Every row gives one point. The last column is the point's height on a tilted bowl or saddle (a function of degree 2), plus a little noise. Count its main directions that bend up, bend down and stay straight.
In the rows, zero is written as 128.

Points (15 x 4):
[[158 113 106 121]
 [ 75 162 149  75]
 [148 104 132 113]
 [115 139 133 119]
 [110  90  94 125]
 [191  93  66  78]
 [111 166 118 105]
 [129 119 110 136]
 [142 147 112 117]
 [ 65 117  82 107]
 [145 101 143 101]
 [116 134 131 123]
 [128 127 177  68]
 [175 103 101 106]
 [ 84 183  98  79]]
Directions: 0 up, 3 down, 0 straight

Points (26 x 5):
[[108 138 116 161 111]
 [137 115 114 135 112]
 [117 128  85 166  84]
 [109 108 157 122 126]
 [144 150 176 147 109]
 [111 105 104 112 131]
 [159  46 111 155  73]
 [ 74 167  91 116  83]
 [105 194  78 104  57]
 [ 94 102 102 112 131]
 [163 159 111 177 110]
 [ 97 131 114 110 121]
 [123 143 150 171 123]
 [ 75  63  75  95 158]
 [145 111  92 104 119]
 [131 130 148 126 117]
 [ 67 154 173 155 106]
 [110 152  58 161  64]
 [131 200 164 124 101]
 [ 90 137 129 152 112]
 [104 173 112 142 114]
 [163 113  98 143  86]
 [100 135 109 130 111]
 [135 142 154 100 108]
 [105 136 136 161 116]
 [ 88  99 127 159  90]]
Directions: 1 up, 3 down, 0 straight

Points (46 x 7):
[[ 67  91 124  78 142  81 173]
 [104 161 128 110 190 148 137]
 [165  91 177 175  80  59  95]
 [135 111 158 151  89 117 150]
 [ 79 101 135  94 138  89 158]
 [149 176 150 148 102 136 169]
 [177 106  78  52 101 105  78]
 [117 106 115 140 143 134 175]
 [112 142 121 106 158 157 136]
 [120 156 163 145 157 110 138]
 [142 129 189  83 134  64 125]
 [149 137 172 152  96 118 157]
 [ 94 156 167  79 108 107  97]
 [105  69 125 118  95 151 154]
 [187 156 165 129  88 177 150]
 [108 158 130 139 101 126 147]
 [167 118 145 127 125 207  79]
 [101 179 107 194  93 127 165]
 [145 147 144 112 150 114 140]
 [132 114 116 160 162 119 187]
 [121 127 159 120  99 133 142]
 [115 127 145 158 107 165 148]
 [103  95  92 181  97 141 150]
 [130  76 128  87 146  96 197]
 [159 116 146  82 142  86 143]
 [ 91 135 115 100 117 112 128]
 [157 129  91 221 130 136 122]
 [162 164 150 125 134 105 132]
 [ 98 156 124 130  95 113 136]
 [141 169 153 145 143  90 135]
 [131 152 102 126  92 119 132]
 [119 180 149 157 134 137 139]
 [164 139 145 156 148 151 134]
 [134 130 164 116 102 124 140]
 [133 111 139 118 166  89 188]
 [ 84 185  97 108  96 145 129]
 [149 190  99 151 145 142 142]
 [ 57 152  97 125 102  90  88]
 [158 134 121  89 125  75 109]
 [122 167 102 148 139 116 138]
 [106 126 171 113 133 183  68]
 [168 120  93 100  98  97  80]
 [169 182  90 135 129 124 121]
 [ 96 140 130 114 151 151 130]
 [ 81 111 134 156  79 181 159]
 [ 60  90  93  87 123 126 168]]
Directions: 1 up, 2 down, 3 straight

Points (60 x 9):
[[139 134 129 171  43 149 119  82 119]
 [121  73 131 117 125 122 150  77 113]
 [151 102 107 122 173 174 113 177 133]
 [112 127 117 184 152 174  83 136 102]
 [122 143  90 149 127 120 184 115  99]
 [113  84 160 139 128 143 108 140 141]
 [137 132 122 136  95 141 106 149 156]
 [138 121 151  97 153  93 124 130 129]
 [135 152 141 148 146 104  85 129 107]
 [140 156  83 128 168 117 164 115  81]
 [185 127 128 182 122 134 120 164  86]
 [114 174 122 152 100 102 141  72 123]
 [120 163  81 114 126 119 125 132 147]
 [ 82 174  70 156 128 111 121 151 107]
 [104  97 157 130 116 152 114 119 138]
 [140 115 125 182  90 182  98 120 115]
 [126 148 155 113 103 102 156 147 153]
 [ 69 105 114 107 128 114 189  60  95]
 [ 93 107 151  79 124 115 156 114 153]
 [126  91 170 125  86 112  79 121 122]
 [125 132  99 108 134 109 117 111 139]
 [139 122 140 132 109  69 184 122 164]
 [163 123 192 146 117 115 185 129 190]
 [118 136 151 148  91 157 173 158 108]
 [112 119  93 116 166 161  69 142 137]
 [157 118 159 117 127 182 118 133 138]
 [118 113 100  76  33  84  95 148 172]
 [134 144 186 112 159 173 119 138 120]
 [148 150 120 136 133 105 103 127 123]
 [116 127 164 137 152 104 103 131 123]
 [172 120 103  97 138  71 159 112 137]
 [138 197 108  89 115 131 143  84 123]
 [102 139 120  78 146 153 153 107 139]
 [146  66  97 113 110 126 155 110 149]
 [116 111 184 162 202 125  92 171 100]
 [132 186 171 133  84 118 122 165 116]
 [ 68 109 109 158 166 126 173 138 124]
 [128 201  79 103 127 104 109 118 145]
 [130 156 128 161 120 120  75  70 141]
 [152 119 131 138 130 147 105 112 135]
 [138 119 136 151 147 158 138 124 128]
 [ 53 102  89 100 127 109 194 200 156]
 [156 124 106 100  94 128 116 113 168]
 [111 128 107  25 155 138 165 139 151]
 [135 151 167 185  87 180 144 128  59]
 [113  94 115 135 142 156 122 125 141]
 [157 156 151 114 102 200 129 116  97]
 [109 164 113 187 122  92 123 123  78]
 [163 111 132 118 177  79  76 166  32]
 [ 86  92 139 110 124  77 190 139 180]
 [153 138 140  84 147 119 142 178 134]
 [138 101 138 149 129  95 116 144 127]
 [140 110 161 121 118  98  92 157 122]
 [ 57 101 161 102 120  36 209 143 176]
 [132 125 161 150  38 152 124  81 103]
 [128  99 119 110 124  71 109 203  79]
 [165 107 132 119 122 151 131 165 157]
 [ 75 140 107 111 131 124 130 154 150]
 [141 145 102 173 137 103 172  98  64]
 [124 166 145 106  69  84 136 136 161]]
Directions: 1 up, 4 down, 3 straight

Points (76 x 9):
[[142  26  98 117  64 188 164  97 229]
 [ 37  89 121  66 142 146  97 112 141]
 [ 77 161 193  98 153 111 129 110 134]
 [138 141 114 144 124 135  86 103 137]
 [122 104 118 166 119 146 137 168 143]
 [129 142 120 168 118  92 116 107 137]
 [157  91 175 116 123 108 117  83 163]
 [153 168 136 146 137 105  68 127 154]
 [ 97 185 117 158 136 158 131 150 129]
 [165 110 117 130 119 127 141  84 151]
 [146 121 180  96 146  78 102  69 172]
 [158 150 184 109 120 125 156 118 163]
 [120 119  75 159  86 127 126 149 146]
 [158 124 133 131 189  90 129 114 142]
 [155 117 128  80  89 163  85 163 168]
 [129 191 148 120 179 137 123 120 132]
 [ 88 139 170 159 154 129 114 156 115]
 [115  97 121 113  98 138 148 132 146]
 [105 122  87 159 153  83 194 107 175]
 [139 105 133 140 113 165 119  77 150]
 [128 110 126 165 111 112 100 105 135]
 [162  85 119 127  76  92 165 151 189]
 [122 128  93 162 105 104  82 156 158]
 [112 127 138 124 114 129 120  97 138]
 [172  82 201 134  92 128 105 141 186]
 [ 94 143 105 145 134 115 116 123 136]
 [ 97 155 133 130 125 166 185 124 124]
 [186 162  81  95 139  99 167  83 189]
 [ 55 161 160  91 160 107  88 140 137]
 [128 127 158 110  96 101 102 120 156]
 [146 125 149 143 144 106  83 118 138]
 [163 109 131 141 174 164 132 169 121]
 [192 118 116 223 154 141  81 136 127]
 [163  62 145  99 162 143 151 129 160]
 [123 104 101 121 127 169 101 134 144]
 [140 117  93 114 135 189 182 117 154]
 [135 197 148 161 161 125 113  92 142]
 [155 150 115  90 124  70 108  95 165]
 [151 133 117 108 132  72 113 106 160]
 [110 124 186 142 191 142  92 125  95]
 [157 126  99 130 148 133  61 140 162]
 [168 146 102 123  81 161 125  97 145]
 [150 150 122 132 106 148 154 120 144]
 [150 105 164 128 121 130  77 141 156]
 [130 142 147 154 174  92 138 149 127]
 [131 144  46 154 134  89 137  90 152]
 [172 112  80 118 108 127  96 111 149]
 [110  96 126 167  75  56 117 111 168]
 [136  75 157 142 132 136  82  89 143]
 [158 128 134 137 118 137 130 115 143]
 [ 78 116 123 126 162 137  78 137 136]
 [151  91 181 126 134 141 162 153 143]
 [116 163 224 103  92 152  90  96 197]
 [141 167 109 122  90 156 107 122 137]
 [144 169 170 121  71 141 136 124 163]
 [ 89 134 190 139 111 175 178 125 142]
 [131 134 116 160 121 142 142 129 136]
 [155 113 160  93 135  98 152 128 166]
 [137 139 177  94 136 171 101 124 150]
 [118 103  56 123 101 132 131 146 145]
 [103 130 133 104 119 134 103  97 139]
 [131 118  96 127 115  69 150 150 169]
 [162 180 100 101  98 158 177 162 140]
 [179 171 161 193 128  79 142 158 166]
 [158 120 136 152 125 190 185 110 166]
 [121 100  79  99 127 166 117 108 149]
 [130  95 120 127  97  53 174  38 188]
 [130 116 123  94 116 144 115 111 145]
 [ 90  78 139 137 136  56 123 119 174]
 [ 97  97 121 114 108 120  60 169 170]
 [123 112  75  87 122 146 148 127 139]
 [178 124  92 122  99 161 106 104 153]
 [136 226 124  93 140 100 136  94 167]
 [136 145  84 112 151 150 121 107 144]
 [140 149 115 102 107 172  96  93 151]
 [152 142 155 193 142 159 146 129 129]]
Directions: 6 up, 2 down, 0 straight

Points (67 x 9):
[[113 157  88 139 132  99 147 104 123]
 [102 111 179 169 141 135  80 126 103]
 [166 204 145 135 109 115 102 127 135]
 [147 146 117 145 101  73 147 119 123]
 [138 117 125  85 136 133 171 222 118]
 [157 155 106 122 170 105 122 141 112]
 [120 128 138 124 123 166 161 176 139]
 [132 149 137 121 183 136  80 130 116]
 [145 142  94 129 146 102 102 100 114]
 [109 119 160  75  84  98 189 116 197]
 [140 135 117 163 103 117  62 177 190]
 [103 117 132  88 141 130 107 190 134]
 [100 127 139 158 108 193 115  46  47]
 [140 186 139 103 129 136 150 166 112]
 [118 113 157  99 151 141 110 141 119]
 [119  74 144 128 122 110  88 133 122]
 [148 141 121 132 118 141 149 112 120]
 [ 90 117 101  65 109 195 125 173 165]
 [111 178 137 175 141 133 108 151 134]
 [ 83 100 142 186 125 104 162  66 144]
 [102 121 105 166 128 105 149 114 134]
 [111  95 107 138 155 154 124 202 143]
 [ 53  79 114 131 162 139  95 105 102]
 [108 105 111 139 139 146  97 108 113]
 [128  98 132 102 171 106 104 192 105]
 [152  67 160  74 162 130 137 142 138]
 [110 146  87 142  90 115 114 147 152]
 [ 94 153 148 162 121 134 160 167 138]
 [141 179 145  87 135 115  94 143 118]
 [148 104 151 167  92 135 154 164 152]
 [122 201 100 143 114 134 150 185 137]
 [112 175 121 164 125 146 138 135 122]
 [174 122 171 129 128 153 126 132 118]
 [114 112 151 147 197 177 152 132  64]
 [ 62 156 142 120 141  62 114 145 114]
 [ 88 109 132 133 131 124 109 142 131]
 [185  78 136 116  64  94 113 161 120]
 [151 141 114 181 158 166 123  96  90]
 [103 123 186 156  63 151 160 121 153]
 [103  90 129 160 118 163 154 109 154]
 [130 147 129 111 168 141 197 150 108]
 [144 126 142 106  90 159 120 167 132]
 [ 90 139 100 108 137 165 125  98 107]
 [146 113 152 113 154 166  93 120 103]
 [135 159 139 103 104 152  91 102  74]
 [138 124 148 156 109  99 163 149 135]
 [145  93 145 143  89 120 109 136 140]
 [143 195 116 108 121  88 133 111 117]
 [110 131 123 143 155 115 120 101 113]
 [133 150 137 191 153 181  71 129 117]
 [165 111 118 152 139 144 112 151 126]
 [163 117 152 118 138 157 134 129 115]
 [ 81 101 107  87 105 108 154 113 177]
 [124 137 146 118 161  46 178 139 127]
 [136  33 107  69 117 139 180 164 220]
 [119 113 191  69  90 111  83 111  77]
 [128  89 141 133 149 101 124  90 126]
 [153 151  58 133 186 118 186  96  83]
 [129 161 130 126 105  62 112 127 115]
 [ 83 152 156 179 122 118 110 143 128]
 [ 68 169 155 137 132  88 151 132 138]
 [ 71  82 152  99 107 159 164  84 205]
 [ 37 142  99  86  78 116  62 130  60]
 [109 130 103 119 176 128  97  89  96]
 [115  55 158 169 123 104 131  75 137]
 [164  84 140 124 142  96 132 133 116]
 [ 87 128 138 130 120 179 143 138 135]]
Directions: 2 up, 3 down, 3 straight

Points (62 x 9):
[[167 124 174 119 159  88 136 117 121]
 [ 91 131 160 106 135 142 114 129 138]
 [123 132 143 162 173 123 170  73 123]
 [105 119 136  83 152 131 127 125 134]
 [182  77  90  85 159 125  65 119  97]
 [110 147 122 105 132 129  81 106 143]
 [204 169  97  86 158 137 167 121 104]
 [153 122  80 143  64 114 126 135 106]
 [147 111 198 123 119 128 175  90 109]
 [103  78 126 136  82 107 133 160 110]
 [147 141 146 116 136 146 116 177  97]
 [ 66 100  71  82 184 123 170  98 116]
 [127 121 108  87 116 172 135 120 102]
 [177 155 108 129 100 153 133 115 101]
 [133 148  90 123 141 165 178 120  90]
 [100 140 145 168 162 103 122 133 133]
 [109 116 108 128 115  93 127 114 135]
 [159 145 185 146  96 133 148  94 100]
 [148 140 144 130 154 140 128 121 124]
 [145 129  64 151 160 123  96 152 127]
 [130  90 129 155 110 109 139 131 114]
 [129 102 130 137 115 113 136 141 117]
 [ 79 163  98 154 190  91  93 141 149]
 [117  79  84 110 152 110 134 114 118]
 [ 87  70 124 134 144 185 166 153  85]
 [109 159 126 165 130  81 121 143 123]
 [142 105 168 114  98 103 127 143 124]
 [115 142 107 120 133 166  87 162 106]
 [150 133 166 155  97 103 203 157  36]
 [125  71 126  86 132 110  69 154 130]
 [173 133 112 155  94 147  94 174 104]
 [145 140 147  68 125 147 180 168  51]
 [167 155 132  79 133  93 156 125 105]
 [154 113 132  95 104  95 105 108 138]
 [160 151 159 204  91 157 158 150  81]
 [110 128 165  77  83 131 149  81 130]
 [108 128 174 150 138 112 110  82 153]
 [127 178  86 140 115 131 128  97 123]
 [112 140 125 179  95 136 136 110 120]
 [177 126 136  96  98 175  92 161 104]
 [158 164  83  82 122 153  84  98 109]
 [177 159 110 165 150 124 102 117 128]
 [104 173 147 114  98  56 112 157 102]
 [153 153 173  93 179 126 153 123 108]
 [ 99 158 146 120  96 131 116 132 122]
 [145 106 140 106  61 127 204  73  41]
 [119 106 137  98 127  82 101 123 148]
 [141 109 163 105 173 174 123  89 136]
 [103  89 140 146 143 141  83  89 164]
 [141 115 164 116 105 185  78 120 147]
 [131 129 171  63 142  92  87 190  95]
 [116 107 117 124 145 121 173 124 105]
 [149  56 131  49 160  88  91 102 145]
 [167 186 141 147 117 101 131 149 101]
 [ 62 158 207  96 106 104 166 136  78]
 [ 78 191 116 170  84 108 147 100  99]
 [123 137 148 148 128 105 143 186  84]
 [163 129 115 145 101 145 158 147  92]
 [101 119 108  67  83 132 156 148  89]
 [106 137  87  60 113 158 105 159  96]
 [ 94 131 143 130  95 145 179 172  62]
 [146 122 144  97 164  97 144  90 134]]
Directions: 1 up, 4 down, 3 straight
